Each row is a point. Examples show where two turns around zero, p and q, send a point. Where does a point land after both, in the order given? Backwards means that the second turn is done in reverse. Each puzzle has new turns, and all numbers are rounded.

Turn p:
[ 0.31  0.16 -0.70] => [-0.04  0.30 -0.72]
[-0.18 -0.05  0.00] => [0.09 0.10 0.13]
[-0.05 -0.35  0.81] => [-0.28 -0.40  0.74]
[0.02 0.25 0.07] => [ 0.16 -0.19 -0.08]
[-0.10 -0.01 -0.18] => [ 0.08  0.18 -0.06]
Turn q:
[-0.08  0.36  0.49] => [-0.41  0.00  0.45]
[ 0.11 -0.07  0.26] => [-0.24 -0.17 -0.01]
[ 0.33 -0.28 -0.26] => [ 0.26 -0.29 -0.32]
[-0.61 -0.29 -0.46] => [ 0.25  0.67 -0.39]
[ 0.26  0.28 -0.04] => [ 0.15 -0.23  0.27]
Where do these land?
p, then q: [-0.01 -0.49  0.33] => [-0.52  0.27  0.10]
q, then p: [ 0.29 -0.28  0.60] => [0.11 0.57 0.43]
p, then q: [-0.43  0.34 -0.42] => [ 0.38 -0.50  0.28]
p, then q: [ 0.32  0.17 -0.33] => [ 0.45  0.17 -0.09]
q, then p: [-0.18  0.26  0.17] => [ 0.19 -0.23  0.20]
p, then q: [ 0.01  0.00 -0.35] => [0.29 0.04 0.20]

Turn p:
[ 0.09  0.02 -0.27 -0.61  0.01 -0.25] => [ 0.21 -0.01 -0.59 -0.36 -0.02  0.00]
[ 0.47  0.31 -0.27 -0.01 -0.09  0.06] => [ 0.11  0.24 -0.13 -0.01 -0.55 -0.10]
[-0.47 -0.21 -0.27 -0.01 -0.06  0.25] => [-0.16  0.00  0.22 -0.39  0.33 -0.28]
[-0.52  0.04 -0.25  0.17  0.58 -0.13] => [-0.21  0.53  0.09 -0.20  0.53  0.25]
[ 0.19  0.10  0.08  0.16 -0.31 -0.31] => [-0.27 -0.15 -0.19  0.25 -0.27  0.03]
[-0.39 -0.04  0.41 -0.05 -0.09  0.26] => [ 0.11 -0.22  0.20  0.22  0.43 -0.25]
[ 1.10 -0.23 -0.14  0.23 -0.18 -0.16] => [ 0.05 -0.25  0.02 -0.02 -1.07  0.44]
[-0.47  0.01  0.70  0.12  0.14  0.28] => [ 0.16 -0.14  0.37  0.50  0.62 -0.08]
Turn q:
[-0.11  0.67  0.10  0.43 -0.21  0.04] => [-0.61  0.24 -0.17  0.47  0.15 -0.05]
[-0.12 -0.26 -0.21  0.52  0.46  0.31] => [ 0.17 -0.04 -0.57 -0.08  0.26  0.53]
[-0.30 -0.33  0.12 -0.01 -0.37 -0.18] => [ 0.22 -0.35  0.33  0.30  0.13 -0.02]
[-0.05  0.40  0.46 -0.57 -0.18 -0.39] => [-0.22  0.26  0.66 -0.06  0.08 -0.57]
[ 0.00 -0.32 -0.58 -0.18 -0.09 -0.43] => [ 0.02 -0.72  0.01 -0.30 -0.19 -0.13]
[ 0.92  0.37  0.00 -0.07  0.25 -0.04] => [-0.08  0.49 -0.48 -0.30 -0.45 -0.53]
[-0.19 -0.31  0.16 -0.05  0.06  0.21] => [0.32 0.04 0.15 0.02 0.11 0.27]
[-0.16 -0.23 -0.05 -0.08  0.07  0.47] => [ 0.20  0.08  0.08 -0.04 -0.09  0.50]
Where do these land?
p, then q: [-0.05 -0.02 -0.16 -0.23  0.18 -0.07] => [-0.11  0.06  0.02 -0.25 -0.19  0.02]
p, then q backwards: [ 0.29 -0.28  0.05  0.15 -0.53  0.02] => [ 0.06 -0.04 -0.48 -0.17 -0.41 -0.20]
p, then q: [ 0.53  0.32  0.90  0.06 -0.23 -0.07] => [ 0.29 -0.26 -0.78  0.70 -0.07  0.04]
p, then q: [-0.06 -0.08 -0.68 -0.40  0.07  0.41] => [-0.15  0.07  0.47 -0.44 -0.31 -0.51]
q, then p: [-0.32  0.02 -0.25  0.44  0.43  0.23] => [ 0.27  0.38  0.33 -0.49  0.12 -0.15]
q, then p backwards: [-0.32 -0.41 -0.18 -0.42 -0.14  0.06] => [ 0.26 -0.55  0.15  0.10  0.11  0.29]
q, then p: [ 0.13  0.35  0.38  0.19 -0.35 -0.55] => [-0.59  0.16 -0.18  0.24  0.21  0.49]
p, then q: [ 0.06  0.02  0.10  0.47  0.51 -0.44] => [-0.25  0.43 -0.08  0.25  0.06  0.61]
q, then p: [-0.28  0.07 -0.16 -0.26  0.06  0.41] => [ 0.32 -0.09  0.21  0.13  0.15 -0.39]

Turn p:
[ 0.08  0.19 -0.74 -0.01 -0.19  0.00  0.26 -0.35] => [ 0.20 -0.23  0.18 -0.11 -0.12 -0.01  0.73  0.37]
[-0.03 -0.38  0.34 -0.11  0.29  0.09 -0.55 -0.59] => [ 0.34  0.57  0.32  0.17  0.58  0.19 -0.23 -0.14]
[-0.34  0.37  0.24  0.24  0.26  0.09 -0.37  0.54] => [-0.08 -0.41  0.11  0.38 -0.21 -0.05 -0.69 -0.15]
[ 0.30 -0.15 -0.68 -0.20 -0.15 -0.32  0.21  0.13] => [-0.08  0.05 -0.18  0.15 -0.34 -0.06  0.78  0.01]
[-0.35  0.28  0.64 -0.09  0.08 -0.03 -0.16  0.11] => [ 0.07 -0.06  0.06 -0.17 -0.09  0.23 -0.71 -0.25]
[ 0.40  0.29 -0.02  0.10  0.27 -0.36  0.44  0.05] => [-0.62 -0.20  0.09 -0.15 -0.08  0.29  0.30 -0.10]
[-0.10 -0.75 -0.20  0.39  0.06  0.17  0.08 -0.59] => [ 0.04  0.61  0.37 -0.05  0.44 -0.49  0.23  0.40]
[-0.14 -0.30 -0.20 -0.38 -0.11 -0.09  0.30 -0.16] => [ 0.21  0.26 -0.01 -0.31 -0.15 -0.18  0.37 -0.16]
[0.23 0.48 0.25 0.09 0.07 0.15 0.00 0.28] => [-0.24 -0.49 -0.18  0.03  0.09  0.24 -0.26 -0.06]
[ 0.18 -0.11 -0.42 -0.35 -0.02  0.34  0.29  0.05] => [ 0.17 -0.22 -0.21 -0.11  0.13 -0.29  0.53 -0.17]
[-0.21  0.09  0.80  0.32 -0.55 -0.04 -0.50  0.52] => [-0.03  0.12 -0.55  0.17 -0.24  0.15 -1.06  0.25]
Turn q:
[-0.20 -0.01  0.15 -0.22  0.27 -0.31 -0.11 -0.32] => [-0.08 -0.24 -0.02  0.02 -0.04 -0.42  0.25 -0.30]
[-0.40  0.01  0.21  0.40  0.11 -0.24  0.11 -0.05] => [ 0.00  0.39  0.19 -0.23  0.11 -0.32  0.06 -0.29]
[ 0.28  0.68  0.01  0.35  0.27 -0.11 -0.22 -0.42] => [-0.57  0.19  0.13  0.54 -0.21 -0.30 -0.34 -0.22]
[ 0.10 -0.09  0.13 -0.33 -0.44  0.59  0.20  0.13] => [ 0.53  0.04 -0.39  0.20 -0.01  0.32  0.03  0.40]
[-0.25 -0.41 -0.50 -0.52 -0.54  0.11  0.61  0.46] => [ 0.36 -0.03 -0.49 -0.68 -0.21  0.70  0.42  0.31]
[ 0.13  0.32  0.27  0.16  0.13 -0.37 -0.41  0.14] => [-0.34 -0.03  0.18  0.28  0.39 -0.03 -0.11 -0.40]
[ 0.29 -0.13  0.26  0.40  0.32 -0.57 -0.01 -0.29] => [-0.56  0.02  0.21 -0.09  0.35 -0.59 -0.03  0.04]
[ 0.16 -0.01 -0.25  0.15 -0.19  0.40 -0.59 -0.20] => [ 0.18 -0.28  0.04  0.18 -0.16  0.06 -0.72  0.01]
[-0.13 -0.35 -0.28 -0.39  0.08  0.49  0.42  0.55] => [ 0.48 -0.07  0.15 -0.23 -0.23  0.58  0.46  0.43]
Where do these land?
q, then p: [-0.37 -0.28  0.41  0.10 -0.31 -0.05  0.43  0.40] => [-0.21 -0.54  0.05 -0.16  0.18  0.27  0.40 -0.46]
p, then q: [-0.12  0.57  0.18 -0.50  0.01 -0.08 -0.03  0.26] => [ 0.32 -0.37 -0.30 -0.05 -0.14 -0.18 -0.41  0.38]
q, then p: [-0.16  0.10 -0.11 -0.06  0.26  0.28 -0.54  0.10] => [-0.05  0.38 -0.14  0.01  0.45  0.10 -0.22  0.27]
q, then p: [ 0.42 -0.32 -0.35  0.22 -0.16 -0.60 -0.21  0.11] => [ 0.52  0.21  0.25  0.15 -0.09 -0.32 -0.21 -0.58]
p, then q backwards: [-0.25  0.09  0.12  0.23  0.36  0.40 -0.39  0.41] => [ 0.22  0.08  0.20  0.12  0.07  0.13 -0.71 -0.33]
q, then p: [-0.21 -0.21  0.58  0.09 -0.46 -0.56  0.39 -0.41] => [-0.09 -0.18  0.54  0.07 -0.51  0.30  0.68 -0.36]
p, then q: [ 0.02 -0.12 -0.01 -0.71  0.47  0.19  0.17  0.15] => [-0.24 -0.15 -0.30  0.00 -0.34 -0.70  0.05  0.22]
q, then p: [ 0.16  0.29 -0.52  0.32  0.49  0.24 -0.11 -0.12] => [ 0.25  0.18 -0.30 -0.10 -0.14  0.07 -0.69  0.33]
q, then p backwards: [-0.14 -0.40 -0.24  0.19 -0.53 -0.02  0.26 -0.49] => [-0.29 -0.17  0.36 -0.03 -0.66  0.19  0.36  0.14]
q, then p backwards: [ 0.65  0.29 -0.05  0.12 -0.12  0.21  0.04 -0.41] => [ 0.07 -0.08  0.10  0.63 -0.23 -0.11 -0.29  0.43]

Turn p:
[ 0.16  0.01  0.20  0.08  0.59  0.26  0.28 -0.25 -0.34] => [ 0.14  0.08 -0.24  0.43 -0.33  0.49  0.30 -0.19  0.06]
[ 0.51  0.17  0.32 -0.35  0.31  0.01  0.23 -0.19 -0.06] => [-0.12  0.11  0.01  0.29 -0.04  0.55 -0.19 -0.47  0.16]
[ 0.12 -0.32 -0.22 -0.22  0.17  0.33  0.40 -0.22  0.03] => [ 0.09  0.13 -0.35  0.49  0.26  0.05  0.06 -0.20 -0.26]
[-0.23 -0.29  0.10 -0.09 -0.28  0.35 -0.33  0.31 -0.02] => [-0.23 -0.05  0.16  0.08  0.05 -0.09 -0.10  0.58 -0.35]
[-0.46 -0.32  0.12  0.45 -0.36  0.24 -0.34  0.17  0.27] => [ 0.13 -0.26  0.05 -0.07  0.13 -0.31  0.01  0.86  0.00]
[-0.70  0.14 -0.48 -0.06 -0.39 -0.53 -0.25  0.60  0.01] => [-0.18  0.03 -0.02 -0.93 -0.14 -0.71 -0.08  0.19 -0.37]
[ 0.48  0.78 -0.23 -0.26  0.58 -0.57 -0.16 -0.27  0.27] => [ 0.00 -0.45  0.16 -0.45 -0.03  0.36  0.02 -1.08  0.26]
[ 0.27 -0.05  0.32 -0.03  0.23 -0.52 -0.02 -0.12  0.23] => [ 0.05  0.07 -0.01 -0.33  0.25  0.46 -0.09 -0.17  0.38]
[ 0.04 -0.44  0.07  0.17 -0.31  0.14 -0.26 -0.23 -0.29] => [ 0.15  0.28  0.38  0.23  0.18 -0.03  0.24  0.40 -0.06]
[ 0.38 -0.18 -0.11  0.32 -0.06  0.66  0.56  0.16 -0.29] => [-0.31  0.20 -0.31  0.86 -0.10 -0.24  0.27  0.07  0.17]
[-0.56  0.50 -0.09  0.00 -0.46 -0.37 -0.10  0.04  0.19] => [ 0.26 -0.13  0.16 -0.58 -0.24 -0.54 -0.43  0.01  0.01]
Turn q:
[ 0.53  0.15  0.38 -0.16  0.34  0.27  0.11 -0.02  0.30] => [-0.30 -0.28 -0.35 -0.24  0.55 -0.22  0.22 -0.01  0.14]
[-0.42  0.10  0.26  0.38  0.33 -0.59  0.27 -0.48  0.24] => [-0.34  0.38  0.03 -0.39  0.13  0.27 -0.54 -0.24 -0.60]
[-0.39 -0.38  0.27 -0.14  0.04 -0.37  0.06  0.16  0.27] => [-0.10 -0.05  0.00  0.22  0.10  0.42 -0.08  0.25 -0.56]
[-0.25  0.30 -0.15  0.03  0.30  0.07 -0.18  0.13  0.24] => [-0.18 -0.04 -0.28  0.17 -0.03  0.21 -0.33 -0.17  0.22]
[ 0.18  0.13 -0.87 -0.41 -0.16  0.07 -0.29  0.42 -1.24] => [ 0.46  0.25  0.46  0.66 -0.66 -0.10  0.79 -0.59  0.68]
[ 0.25 -0.39  0.18  0.35  0.28  0.40  0.38 -0.02 -0.01] => [ 0.08 -0.48 -0.23 -0.59 -0.08 -0.08  0.24 -0.08 -0.22]
[ 0.29  0.17 -0.72 -0.10  0.32 -0.32  0.06  0.22  0.40] => [ 0.43  0.23 -0.31  0.05  0.42  0.53 -0.05 -0.32  0.40]
[-0.16 -0.37  0.07 -0.07 -0.78  0.31 -0.32  0.26 -0.16] => [ 0.31 -0.23  0.25  0.40 -0.43 -0.29  0.08  0.66 -0.01]
[-0.22  0.14  0.19  0.02 -0.53 -0.06  0.03  0.18  0.18] => [-0.05  0.26 -0.07  0.13 -0.15 -0.05 -0.12  0.57 -0.05]
[-0.03  0.23  0.23 -0.26 -0.22  0.48  0.14 -0.71 -0.26] => [-0.50 -0.10  0.60 -0.39 -0.06 -0.37  0.01  0.14  0.33]
[ 0.10  0.32  0.12  0.33 -0.16 -0.14  0.03  0.24  0.24] => [ 0.05  0.32 -0.46 -0.04  0.02 -0.15 -0.16  0.17 -0.02]
[ 0.11 -0.41  0.05  0.03  0.24 -0.11 -0.31 -0.38 -0.21] => [ 0.13 -0.29  0.38  0.03  0.16 -0.17 -0.07 -0.37 -0.31]
Where do these land?
q, then p: [-0.20 -0.06  0.00  0.15  0.29  1.01  0.10 -0.20 -0.14] => [ 0.20  0.31 -0.02 -0.13  0.75 -0.09 -0.39  0.42 -0.44]
p, then q: [-0.26 -0.06  0.00  0.08  0.08 -0.21 -0.24 -0.06 -0.34] => [-0.17  0.16  0.01 -0.03  0.03 -0.08  0.41  0.23  0.14]
q, then p: [-0.07 -0.27 -0.02 -0.07 -0.23 -0.12  0.07 -0.37 -0.15] => [-0.14  0.19  0.13  0.05 -0.20  0.34 -0.23  0.13  0.12]
q, then p: [-0.20  0.23 -0.17 -0.11  0.08  0.09 -0.27 -0.19  0.18] => [ 0.15 -0.38  0.12 -0.12  0.13  0.10  0.02  0.26  0.00]
p, then q: [ 0.15 -0.05 -0.24 -0.33  0.12 -0.19 -0.04 -0.11 -0.04] => [-0.28 -0.05  0.28 -0.17  0.01 -0.07  0.02 -0.24  0.07]
q, then p backwards: [ 0.07 -0.29  0.10  0.35 -0.18  0.20  0.25  1.29  0.52] => [-0.83 -0.50  0.18  0.45  0.81  0.45  0.47  0.10  0.17]
p, then q: [-0.17  0.30 -0.26  0.15 -0.02 -0.21  0.02 -0.34  0.09] => [ 0.15  0.09  0.23 -0.13  0.49 -0.09  0.14  0.01 -0.09]
q, then p: [-0.19  0.02 -0.31 -0.08  0.21 -0.23 -0.16 -0.22  0.07] => [ 0.21 -0.29  0.25  0.22 -0.05  0.24  0.05  0.12  0.05]
q, then p: [-0.08  0.24 -0.26 -0.17 -0.29 -0.15 -0.28 -0.12 -0.13] => [ 0.03 -0.31  0.13 -0.11 -0.08  0.06 -0.14  0.10  0.46]
p, then q: [ 1.50  0.01 -0.06  0.23  0.20 -0.17  0.01  0.04  0.02] => [-0.67 -0.40 -0.14 -0.83  0.04  0.48 -0.87  0.11 -0.20]
q, then p backwards: [-0.29  0.24 -0.16 -0.01  0.05  0.14  0.34  0.53 -0.01] => [-0.01 -0.01  0.34  0.20  0.49  0.01  0.27  0.24 -0.25]
p, then q: [-0.26 -0.28  1.39 -0.19 -0.32 -0.16  0.18 -0.24 -0.07] => [-0.02 -0.33 -0.83  0.65  0.04 -0.69 -0.18  0.27  0.73]
